Each point is reached from the start by the listed moves, each made once or not at all, plus a little noise. Say if it took an odd or an even number of moves. Then give how often each move was made.
In the rows, 128 means zero.

Moves:
(1): [178 120 128 128 155]
(2): [135 189 121 173 139]
Start: [130 124 119 122 137]
Points:
[187 176 116 170 172] -> even (1, 1)
[128 127 120 120 137] -> even (0, 0)
[181 112 119 121 163] -> odd (1, 0)

Moves:
(1): [163 107 113 138 137 134 129]
(2): [158 162 119 128 123 124 130]
(3): [158 111 192 114 115 134 124]
(4): [126 132 134 173 109 121 138]
(5): [123 142 139 142 174 120 121]
(6): [121 138 131 130 132 160 128]
Start: [ 99 117 141 152 114 129 113]
Points:
[115 170 143 169 158 148 110] -> odd (0, 1, 0, 0, 1, 1)
[129 111 142 220 150 120 119] -> odd (1, 0, 0, 1, 1, 0)
[129 170 144 211 134 114 121] -> odd (0, 1, 0, 1, 1, 0)
[128 107 133 211 112 164 120] -> odd (1, 0, 0, 1, 0, 1)
[186 122 186 148 108 167 115] -> even (1, 1, 1, 0, 0, 1)
[158  89 203 161 157 134 104] -> odd (1, 0, 1, 0, 1, 0)

Moves:
(1): [161 166 137 124 110 125 105 142 130 144 146]
(2): [109 175 129 125 136 129 148 125 125 129 132]
(3): [128 130 171 131 145 137 128 126 122 128 125]
(4): [141 135  95 171 146 138 120 133 123 152 100]
(5): [135 126 120 106 181 150 124 139 119 136 169]
(6): [123 134 124 125 118 165 122 103 109 140 134]
(7): [166 114 112 128 135 129 181 100 109 139 137]
(8): [122 121 126 138 121 143 139 162 121 140 133]
(9): [139 116 132 158 113 148 140 117 180 109 142]
Start: [103 114 103  96 121 118 127 157 111 150 100]
Points:
[151  88  91 127 115 139 191 118 144 141 123] -> even (0, 0, 0, 0, 0, 0, 1, 0, 1)
[123 135  85 128 105 190 218 125 117 164 138] -> odd (0, 1, 0, 0, 0, 1, 1, 1, 1)
[181 174 103 153 182 193 188 176 119 202 160] -> even (1, 1, 1, 1, 1, 0, 1, 1, 1)
[ 97 157 140 100 177 206 148 127 126 151 164] -> odd (0, 1, 1, 0, 1, 1, 0, 0, 1)
[136 205 124 163 122 192 121 134 131 183 111] -> even (1, 1, 1, 1, 0, 1, 0, 0, 1)
[111 113  68 148 132 144 129 196 100 187  77] -> even (0, 0, 0, 1, 0, 0, 0, 1, 0)
[ 90 113  97 102 106 171 131 167  86 172 111] -> even (0, 0, 0, 0, 0, 1, 0, 1, 0)

Moves:
(1): [197 126 115 126 138 138  96 131 136 140 129 139 109 105 132]
(2): [121 189 155 130 140 137 113 125 150 143 122 113 132 150 120]
(3): [130 113 180 113 135 124 148 103 115 135 136 140 100 110 115]
(4): [127 136 141 180 109 120 130 134 150  98 141 121 124 106 147]
(5): [114 100 109 137 183 158 119 127 126 153 119 109 138 117 125]
(6): [111 134 124 115  77 196 132 140 131 117 148 112 105 125 128]
(7): [134 148 114 125 122 128 165 125 142 134 132 139 143 100 121]
(8): [130 120 127 132 142 117 133 193  96 139 132 119 117 120 121]
(9): [127 114 150 123 108 131 125 152 165 128 119 154 136 123 133]
(10): [ 99 134 127 161  91 112 123 121 118 179 138 142 110 116 159]
(11): [114 119 107 115 165 107 105 126 154 149 220 124 129 143 103]
(12): [122 140 120 149 166 155 114 131 106 113 135 208 140 123 113]
Start: [ 76 137 148 137 135 116 171 152 122 100 123 153 170 173 110]
Points:
[ 50 164 148 197 105 201 160 172 125  45 165 208 153 144 115] -> odd (0, 0, 0, 1, 0, 1, 0, 0, 0, 0, 0, 1)
[117 216 145 173 129 107 160 208 123 195 136 164 142 125 123] -> odd (1, 1, 0, 0, 0, 0, 1, 1, 0, 1, 0, 0)
[ 26 165 175 173 146 140 141 163 168 194 110 159 173 167 138] -> even (0, 1, 0, 0, 1, 0, 0, 0, 1, 1, 0, 0)

Moves:
(1): [131 132 121 138 136 130 128 130 139 116 112 119 113 138 128 117 132 113
 118 123 129]
(2): [119 122 132 121 143 129 123 123 108 130 107 112 122 126 137 123 125 143
 108 144 147]
(3): [114 123 134 129 146 128 136 130 114 137 134 120 120 164 132 131 119 121
 129 143 116]
(4): [119 129 135 115 127 129 121 131 138 130 118 132 137 131 130 134 129 116
 122 123 134]
(5): [131 134 116 115 143 124 129 135 130 126 142 126 122 107 137 130 124 119
 133 146 118]
(6): [128 139 108 134 133 107 129 121 130 131 122 129 143 125 103 123 126 118
 126 147 126]
(7): [132 123 108 120 126 128 148 127 130 118 111 137 159 117 149 111 131 133
 102 112 125]
(8): [125 122 124 135 135 105 118 128 128 128 115 134 132 125 127 132 131 124
 114 133 134]
(9): [123 133 115 130 124 126 143 117 129 132 137 120 123 126 112 116 131 138
 119 112 121]
(10): [133 134 130 140  99 124 141 129 118 123 130 131 139 122 135 125 125 132
 128 116 108]
(11): [121 107 115 127 152 107 145 113 132 112  98 126 104 132 117 128 122 127
 119 149 140]
(12): [129 140 128 128 135 141 149 127 139 140 132 140 135 129 131 105 140 134
 123 126 125]
(13): [138 131 143 110 141 123 135 109 124 137 136 119 125 119 128 130 122 123
 132 119 150]
(14): [151 144 143 122 146  98 123 135 128 131 115 107 146 149 136 130 124 161
 134 121 118]
(15): [132 127 124 135 147 135 136 132 114 135 108 132 120 138 125  75 124  99
 125 123 107]
(16): [119 132 122 113 121 108 125 129 119  99 139 122 143 128 143 130 135 118
 141 143 134]
(17): [111 143 121 123 113 139 133  99 140 148 115 142 132 152 148 113 122 130
 107 137 138]
(18): [134 126 136 129 125 134 128 118 119 139 126 134 126 131 134 128 131 121
 133 142 117]
Start: [124 107 120 116 117 129  88 157  85 125 117 134 125 128 138 118 141 140
 127 125 119]
Points:
[115 142  81  78 163 113 120  93 101 160  39 150 160 117 180  54 143 102
  36 169 155] -> odd (1, 1, 0, 1, 1, 1, 1, 1, 0, 0, 0, 1, 1, 0, 0, 0, 1, 1)
[ 91 141 104  92 113 146 127 114  88 148  95 156 148 163 165  26 153  99
  99 132 101] -> odd (0, 0, 0, 1, 0, 0, 0, 0, 1, 0, 0, 1, 0, 0, 1, 1, 1, 1)
[ 94 133  95  82 161 127 163 108  56 173  66 140 153 143 198   7 125 116
  31 122 105] -> even (0, 1, 1, 1, 1, 0, 1, 1, 1, 1, 0, 1, 1, 0, 1, 0, 1, 0)
